Rows are points. A path goes straight from each point to the next, and from the last back to the first. The post is the endless flat space through its rows: a point in 2 columns, a line in 3, a plane in 4, and so on, so that a path can go around it. How many times does the path go around the post? Going back the other way cancels.
(in the rows, 128 means zero)

Post, 2 rows:
[[147 103  81]
 [104 133 155]]
Path:
[[221 102 117]
 [140  85 106]
 [ 83  85 180]
 [132  92 199]
 [100  61 116]
 [ 90 118  75]
 [ 99 172 109]
 [206 150 104]]
Times around: 1

Post (8 x 9):
[[119 118 159 177 206 111 190 175  73]
 [134 140 233 249  90 131 115 175 172]
 [113 128 170  84 161 137 162  77  37]
 [110 109 164  91 168 171 189 147  82]
 [120 109  97  78 163 143  68 106  39]
 [168 123  65 174 140 143 186  81 158]
 [116 144 156 161  36 135 122 143 100]
 [135 114  76 159 143  69 106 129 195]]
Path:
[[151 120 110 135  72  88 178 185  79]
 [149 105 207 144  97 188 215 183 100]
 [164 137 139 109 141  80  78 140 151]
 [154 161 128 133 109 219 157 182  98]
 [102 133  53 142 142 175 160 198 112]
 [111 115 133 147 123 163 154 134 145]
 [ 94  80 152 155  90 112 174  94  61]
 [156 118 133 165 128 111 176  79  95]
 [178 141 134  92 103 110 139  82 112]
 [180 163 118 146 124 167  99 108  60]
 [116 177  33 176 141 140 110 139  80]
 [ 63 141 183 136 186 144 142 132 144]
 [ 73  86  97 126 127 128 137  64  82]
 [158  90 140 161 167 134 114  56  80]
 [164  96 146 105  91 101 118 126 121]
 [133 142 190 121 113 109  61 178  94]
 [117 193 159 166 148  92 134 153  69]
 [188 162  99 103 166 177 142 121  83]]
Times around: 2

Post, 17 rows:
[[153 138  77 116  89  99 153 106 172 122 126 168 163 157 131 176 101 133]
 [131 132 141 112  95  81 139 114  95 130  66 182 109 128 119 108 181  89]
 [ 71 127 139  66 150 130 123 113  91 148 132 174  91 112 144 144 104 136]
 [111 150 168 124 191 128 144 150 182 133 162 179 159 112 124 132 179 118]
 [152 161 142 180 166 154 136  98 193 167 152 118 134  93  85 111 111 142]
 [145 134 111 146 124 106 119 161  96 130 130 149 121 134 112 147 110 156]
 [194 162 104 178 126 128 128 108  98 174 136 163 113 170 127 176 164  88]
 [ 99 139  86 160 168 173  79 101 147 161  53 151 179 157  67  90  97 105]
 [ 90 173 127 110 124 103  71 109 165 163 105 111 142 156 101 124 160 147]
 [145 140 109 132 101 183 130  91 127 151  83 163 140 119 176  96 154  75]
 [139 164  94 140 137  86 143 147 151 106 148 174  86 114 131 113 148  95]
 [171 117 120 124 139 190  67 110 168 148 104 171  81  74 113  93 128  91]
 [140 126 117 151 134 202 150 136 160 204 158 171  94  98 107 118 138 140]
 [101 134 127 101 101 125 126 151 126 117 164 127 163 112 102  91 138  77]
 [135 122 116 148 120  52 137 169 145 173 133  85 158  89 103 137 155  89]
 [ 51 129 168 137 145 140 167 156 182 117 155 137 133 120 104 140 124 118]
 [146 122 144 152 171 121 127 166 150 173 104 156 123 131 108  78  74  77]]
Path (19 x 18):
[[174 170 136 153 134 134  83 120 179 162 131 136 162 164 106  88 138 154]
 [115  71  93  83 100 128  94 136 158 131  88 179 152  75 138 104  78  56]
 [108 151 104 117 130 144 139 163 151 165 138 186 141 146 167 124 107  85]
 [130 158 128 108 161 116 140 121 219 102 162 148 142  83 108 123  99 125]
 [134 151 144 107  85 146 147 101 103 152 124 153  81 176 146 156 123 129]
 [126 125  98 101 180 131 144 103 150 136 146 172 161 117 158 147 115  68]
 [176 128 103 159  50 122 102  78 141  96 111 148 153 163  89 148 152 165]
 [ 98 140 120 121  76 128 120 124 170 143 119 193 132 147 118 107 108 115]
 [ 97 112 132 161 175 124  94  96 176 181 127 126 163 112  90 143 119 132]
 [168 132 127 165 146 102 118 112 121 177 132 130 138 145  58 131 154 110]
 [126 117 101  75 132 131  82 157 155 170 134 138  84  90 137 109 134  81]
 [136 167 116  83 129 135 102 133 131 189 153 162 106 158 132 132 157  91]
 [124 155 138 161  85  89 156 119  67 157  99 130 123 110  85 137  85 128]
 [ 94 144 135 136 152 146  73  83 156 249  86 127 152 134 114 151 122  86]
 [161 154 141 143 114 110  92 113 156 110 128 182 161 123 124  78 139  90]
 [110 149 127 151 146 117 109 104 173 136 117 149 148  91 112 170 162  80]
 [149 153 122 111 106 157 126 127 167 158 146 161 112 103 108 124 112 121]
 [133 188 108 155 140 146 130 130 115 108 126 137 126 134 117  87 179  84]
 [104 104 134 134  89 162 136 134 140 165 130 122 123 169  79 127 159  82]]
Times around: 1
